Each point is reached from the start by the listed moves, each made 0, 1 or 2 times, or once backwards (-1), plus a little noise. Say if it took an odd or an even number of moves. Then give how often each move was made.

Moves:
(1): [  5 -13  -6]
(2): [17 -2  3]
(3): [-10  -8  26]
Start: [ 4 -5  9]
Points:
[-22 -47  45] -> odd (2, -1, 2)
[ 21 -40  60] -> odd (1, 2, 2)
[ 0 10 12] -> odd (-1, 0, 0)
[ 17 -12 -24] -> even (1, 0, -1)

Moves:
(1): [  7   2  -1  -3  -3 -10  10  -9 -11   8]
(2): [-5 -6  1 -5  6  2  4 -8 -2 -8]
(3): [-3 -2 -3  1  0 -5 -2 -9 -9 -5]
(4): [  8  -7   8   5   1  -3  -2 -11 -12  -5]
(5): [  9   7   3  16 -18   0  13   3 -16  22]
(6): [ -7  14   9  -2 -12   9   5   7   7  13]
(7): [ 7 10 -3 11  5 -1  5 -1 -2  2]
(8): [-3 -1  6  1 -3 -2  7  1  6 15]
(9): [ -4  -3   6  -3   5  -7   4  -3 -11  -4]
Start: [ 4 -6 -5  0 -6  0  1 -4 -8  1]
Points:
[  9  33   8  34 -39  28   3   2 -17  20] -> odd (-1, 0, 1, 1, 1, 2, 1, -1, -1)
[ 10   5  -9  23  -7  13   5  -2 -23  -7] -> odd (-1, 1, 0, 0, 1, 0, 1, -1, 0)
[ 17 -12   0  10  37  12 -18 -21  -7 -54] -> odd (-1, 1, -1, 2, -1, 0, 2, -1, 0)
[ 39 -14   8  30 -46 -25  28 -16 -60  56] -> even (1, -1, 0, 1, 2, -1, -1, 1, 0)
[  7  -4  -6  14  23 -18  -3 -36 -19 -17] -> odd (0, 0, 2, 1, -1, 0, 2, 1, 0)
[  3  32  18  24 -40  16  47  -6 -50  37] -> odd (0, 2, 0, 0, 2, 2, 1, -1, 1)

Moves:
(1): [  6   5   3   1   3  -2   1  -5  -8   1   1  11  -4  -4 -10  -6   3   1
  10   3  -3   1   5]
(2): [ -4   2  -4  -2   2   1   3   0   5   6  -3 -12   5   2 -13  -1   0 -10
  -2  -2  -1  -5   9]
(3): [  5 -12  -2   4   8  -1  -4   8   0  -4   4  -5  16   0  -5   2  -3   1
  -2   0   0  -1  -2]
(4): [ -5  -3   3   8  -3  -4   6   2  -8   2   3   1   0   4   3   2  -7 -15
  -6   1   6   2  -4]
(5): [ 3  2 -4  1 -7  0 -7  9  7  2  3  6  1 -4  0  9  2 -5 -1  0  1 -2  1]
(6): [ -1 -11   0   1   3   2  -4   1  -3  -3  -1  -4  -1  -3  -1   4   2  -6
   1   2   4  -6  -2]
(7): [ 4  2  3  2 -7 -5 -5 -1 -8  2  6 -5 -2 -5 -1 -9 -1  1  3 -5  2  2  3]
(8): [ 3  0  1 -9 -5 -1  2 -1  7 -4  3 -1  0 -3 -3  0  4 -2  2  0 -2  5  4]
(9): [-6 -6  6  4 -5  3 -2  4  6  2  8  2  2  3 -5 13 -7  1 -7 -3 -5 -3  2]
(10): [  3   8  -5  -2  -4  -2   7  -5  -4  -7  -3 -14  -5  -6  -2  -6 -16   5
  10  10  -5   2  -2]
(11): [-10   2  -3   3  -2   1 -13   4   1   1   0   6  -3   3  -2   3   0  -3
 -10   0   3  -4   8]
(12): [ 15  -4  -6  -5   1   3  -2   0   3   4   4   4  -4  -4   3 -13   5  -5
   2  11 -15  -7   3]
(13): [ 5  7 12 -1 10  5 -1  3  2 -2  9 -4  4  2  4  0 -3  3 -2  5  6  0 -1]
(14): [  3  -1  -4  -3  -6 -10  -1   4  -3   3  -1   1  -5   4   0   0   1   6
   3   1   1  -6   3]
(15): [ 4  0 -1  5 -8  4 -5  3  3  1 -2 -1  0  9  1  4 -3 -5  3  0  3  5 -7]
(16): [  4   0   3   4   7  -4   2 -12  -3   8   0   3 -10  -1  -2   1   0  -5
   0   2  10   4  12]
(17): [ 3  6 -1  2  1  2  0 -7 -3 -4  5 -4  3  1  2 -1  3 -3  2  0 -4 -6  4]
(18): [-1 -3  1  1  2 10  1  3  0 -2  1  8  0  4  8 -4 -7  7  9 -2  8 -4  2]
(19): [-9 -1 -5  5  4 -2  4  7 -4  3  4 -3 -2  6  6  7  6  3  5 -2 -5 -2  4]
(20): [ 0 -2  3  0 -7 -8 -2 -2  6 -1 -3 -1  0  0  5  3 -1 -8 -1  2  3  3  1]
Start: [ 6  1  0  6 -8  0  6  3  6 -5 -7 12  4 -6 -6  3 -1  8 -3  6 -6  0  0]
Points:
[ 52 -37  38  26  -2   8  -1  39   4   6  32  50  22   2  54 -13 -21 -16
  -2  29  21  -5 -18] -> even (0, -1, 1, 2, 1, 0, 1, -1, 0, -1, -1, 2, 2, 0, 0, 0, -1, 2, 0, 2)
[-18  -5  -3  45 -42 -17 -17  35 -14  -8  31  46  33   2 -29  45  12 -33
 -11 -23 -11 -12  21] -> even (2, 0, 1, 2, 2, 0, 1, 1, 1, -1, 1, -1, -1, 0, 0, -1, 2, 0, 1, 0)
[ 18   1  17  17   2 -22  24  -5   3  29  32 -14   9   2 -27  13  30 -45
  -4   5 -29  -6  49] -> odd (1, 2, 0, 1, 0, 0, 1, 1, 1, -1, -1, 1, 1, 0, 0, 1, 1, -1, 2, 1)
[ 13  40 -13  12  -4  -4   0  13   0  16  18 -35 -12   2 -14   9 -34   8
  14  23  23 -30  60] -> odd (-1, 2, 0, 0, 2, 0, 1, 0, 0, 2, 1, 0, 2, 2, 0, 2, 1, 1, 1, -1)
